Each row of a before or after table is a point. One or more steps were done to the points. Then noise was added and the rows were shuffled. The steps act on columns, c1 being the first. Name the steps. A step turns or swaps two columns, mirrors them in a line or flattens them onto one, adds a multiple of one to another, or multiplies or shifts one. Angles are multiples of 10 degrees, from the lower column toward the higher: turns from -170 to 170, lines from 10 to 170 but not 90. Use the fewest steps. Two steps may share a column if one is a turn and the other turns, adds or multiplies; they go together, in the order done. Otherwise the lowest column goes first.

Before (11 x 2):
|  11 |  18 |
|  -4 | -29 |
|  47 |  51 |
|  -8 | -46 |
|  25 |   7 |
| -13 |   5 |
|  39 |  84 |
|  13 | -56 |
|  31 |  46 |
|  33 |  26 |
| -39 | -67 |
After, 11 rows:
|  16 | -14 |
| -11 |   7 |
|  -6 |   8 |
|  19 | -21 |
| -10 |   7 |
|   4 |   2 |
|  18 | -21 |
| -24 |  30 |
|   8 |  -8 |
|  28 | -40 |
|  -6 |   6 |
Steps: flatten c1 and c2 onto the line at 130 degrees

Before:
| -20 |  29 |  40 |   6 | -12 | -15 | -14 | -14 |
|   9 |  -1 | -39 | -38 | -67 | -15 |  63 |  48 |
|  26 |  16 |  14 | -27 |  24 |  -6 |  48 |  30 |
|  11 |  38 |  21 |  13 |  15 |  81 | -32 |  10 |
|  12 | -18 |  -2 |  -2 |  29 |  26 |  23 | -14 |
| -52 |  19 | -39 | -19 |  13 |  19 |  60 |  67 |
| -10 |  -1 |  40 |  27 | -47 |  24 |  19 |  53 |
|  25 | -13 |  36 | -42 |  22 |   3 | -30 |  -9 |
|  -5 |  27 | -18 |   8 |  18 | -13 | -28 |   2 |
|  31 |   9 |  -6 | -21 |   8 | -19 | -22 |  46 |
After:
| -10 |   2 | -47 |  52 |  -1 |  -9 |  39 | -44 |
|  32 |   9 |  11 | -14 | -13 |  11 |  51 |  -6 |
|  10 |   0 |  43 |  37 | -68 |   3 |  13 | -78 |
|  -2 |  25 |  18 | -10 |  20 |   5 |  17 |  20 |
|  26 |  18 | -11 | -32 | -12 |  10 |   2 | -55 |
| -52 |  21 |  31 | -23 |  -8 | -34 |  28 | -86 |
| -19 |  30 | -31 |  15 |  -1 |  28 |  -5 |  20 |
|   9 | -16 |  -8 | -29 |  13 | -24 | -22 | -13 |
|  26 | -12 | -31 | -36 | -23 |   9 |   2 |  34 |
|  14 |  39 | -50 |  -8 |  14 | -73 |  24 |  20 |
Steps: turn c3 and c6 by 160 degrees; turn c4 and c5 by 60 degrees; turn c7 and c8 by -120 degrees

Before, 8 rows:
| -24 |  33 |  10 | -57 |  34 |   5 |  15 |  -3 | -59 | -36 |  14 | -32 |
|  58 |   2 | -24 | -25 | -32 |  14 |  25 |   5 |  27 |  23 |  28 |   6 |
| -33 |  -9 |  11 | -31 | -33 |  36 |  11 |   9 | -27 | -24 | -38 | -18 |
| -10 |  57 |  29 | -10 | -44 |  23 | -32 |   8 |  27 |  -2 |  36 |  35 |
|   6 | -14 |  18 | -12 |  24 |  32 |  -2 |  26 | -44 | -44 |  35 |  43 |
| -35 | -14 |  24 | -66 | -19 |  40 | -45 |  18 |  28 |  15 | -22 |  34 |
|  58 |  32 | -19 | -10 | -25 |  29 | -63 |  12 |   8 |  25 |  22 |  -9 |
|  26 | -26 | -29 | -30 |  50 |  -8 |  21 |   5 | -35 |  -2 | -41 |  14 |
After, 8 rows:
| -21 |  10 |   5 | -30 |  11 |  36 | -31 |  11 | -27 | -25 | -38 | -17 |
| -16 |  14 |  11 | -12 | -12 |  35 |  21 |  25 | -46 | -46 |  34 |  42 |
|  56 |  -1 | -26 | -26 |   0 |  11 | -40 |   6 |  25 |  23 |  29 |   6 |
| -29 | -59 |  25 | -10 |  52 |  31 | -13 |   7 |  28 |  -2 |  34 |  34 |
|  -7 | -32 |   8 | -57 | -34 |   7 |  16 |  -3 | -56 | -37 |  15 | -32 |
|  61 | -33 | -25 |  -8 |  66 |  26 |  20 |  10 |   7 |  24 |  20 | -10 |
| -52 |  16 |  14 | -66 |  45 |  43 |  16 |  16 |  27 |  16 | -23 |  34 |
|  19 |  26 | -27 | -30 | -48 | -10 |  27 |   4 | -35 |  -2 | -42 |  15 |
Steps: add -0.5 times c12 to c1; multiply c2 by -1; turn c3 and c6 by 10 degrees; turn c5 and c7 by 130 degrees

Before:
|   3 |  51 |  23 |  -1 | -39 |  36 | -57 | -13 | -29 |  -9 |  10 |  44 | -16 | -18 |  -7 | -13 |  15 |  29 |  -3 | -12 |  57 |  26 | -28 |   3 |
|  29 |  34 |  74 |   3 | -52 |  20 |   3 |  -3 | -11 | -25 |  30 |  30 |  27 | -23 |   6 | -34 |  25 |  46 |   5 | -54 |  43 |   8 |  -1 | -38 |
|  16 | -11 |  -2 |  -2 |  -6 |   2 |  -1 |  21 |  44 | -41 |  -1 |  -7 |  32 |  35 |  33 |  47 | -30 |  47 |  42 |  48 |  -7 | -22 | -33 |  42 |
|  37 | -17 |  -9 |   7 |  25 |   9 |  -3 |  25 |  75 |  -4 |   6 | -24 |   8 |  55 | -14 |  51 | -20 | -28 |   9 |  35 |  12 | -14 |   3 |  44 |
|  -2 | -67 | -50 |  26 |   7 |   9 |  51 |   1 |  69 |  -6 |  37 | -18 |  38 |  36 |  19 |  23 |  11 |  11 |  35 |  38 |  22 |  10 | -31 |  38 |
|  10 |   8 |  46 | -15 |  -1 |  48 | -23 |   9 | -33 |   7 | -13 |  44 | -14 | -21 | -25 | -16 |  30 |  46 | -10 | -71 |  16 | -11 | -23 |  -3 |
|  65 | -26 | -21 | -17 |  29 |  -3 |   9 |  -1 |  45 |  14 |  39 |  -8 |  26 |  25 |  34 |  29 |   4 |  20 |  45 |  53 |  10 |   7 | -18 |  41 |
|  -6 |  25 | -25 | -30 |  -3 |  44 |  55 | -26 |  13 |  22 |   3 |  32 |  32 | -19 | -22 | -37 |  49 |  -6 | -51 | -18 |  -3 | -24 |  57 |   1 |
|   9 |   6 | -22 |  21 |  18 |  21 |  -7 |   2 |  32 |   4 |   9 | -17 |  34 |  62 |  51 |  47 |  31 |  18 |  23 | -13 |   5 |   2 | -27 |  38 |
After (9 x 24):
|  11 |   5 | -23 |  21 |  17 |  20 |  -6 |   2 |  33 |   4 |  38 | -15 |  32 |  61 |   3 |  48 |  34 |   7 | -24 | -15 |   8 |  50 | -20 |   4 |
| -11 |  25 | -26 | -28 |  -1 | -61 |  56 | -26 |  15 |  21 |   2 |  28 |  31 | -21 | -25 | -36 |  47 |  -5 | -35 | -23 |  -4 | -21 |  41 |  -4 |
|  20 |  33 |  75 |   4 | -53 |   3 |   2 |  -2 | -12 | -24 | -25 |  35 |  28 | -26 |   6 | -34 |  25 |  17 | -20 | -71 |  42 |   7 |   0 | -43 |
|  18 | -12 |  -1 |   1 |  -6 |  39 |  -4 |  20 |  45 | -40 |  40 |  -5 |  33 |  35 | -22 |  46 | -31 |  18 |  -6 |  61 | -11 |  33 | -22 |  14 |
|   5 |   9 |  44 | -16 |   0 | -18 | -23 |  10 | -33 |   7 |  -7 |  44 | -12 | -22 | -14 | -15 |  31 |  20 | -45 | -92 |  16 | -26 | -18 |  11 |
|  -3 |  52 |  22 |  -3 | -37 |  -9 | -61 | -11 | -30 | -10 |   9 |  41 | -13 | -18 |  24 | -13 |  16 |  15 | -37 | -15 |  56 |  -9 | -20 | -10 |
|  67 | -27 | -21 | -17 |  29 |  46 |   8 |   0 |  43 |  14 |  52 |   6 |  28 |  25 |   6 |  32 |   2 |   7 |  -4 |  72 |  10 |  37 | -16 | -23 |
|  39 | -17 | -11 |   6 |  25 |   8 |  -4 |  25 |  77 |  -6 |  42 | -18 |   9 |  54 | -16 |  53 | -22 | -12 |  -8 |  45 |  12 | -14 |   2 |   8 |
|   3 | -66 | -48 |  27 |   6 |  33 |  49 |   1 |  68 |  -6 |  49 | -19 |  35 |  37 |  10 |  22 |  13 |   3 | -16 |  52 |  21 |  17 | -21 | -20 |
Steps: turn c1 and c12 by 10 degrees; turn c6 and c19 by -100 degrees; turn c11 and c24 by -70 degrees; swap c15 and c22; multiply c18 by 0.4; multiply c20 by 1.3; multiply c23 by 0.7
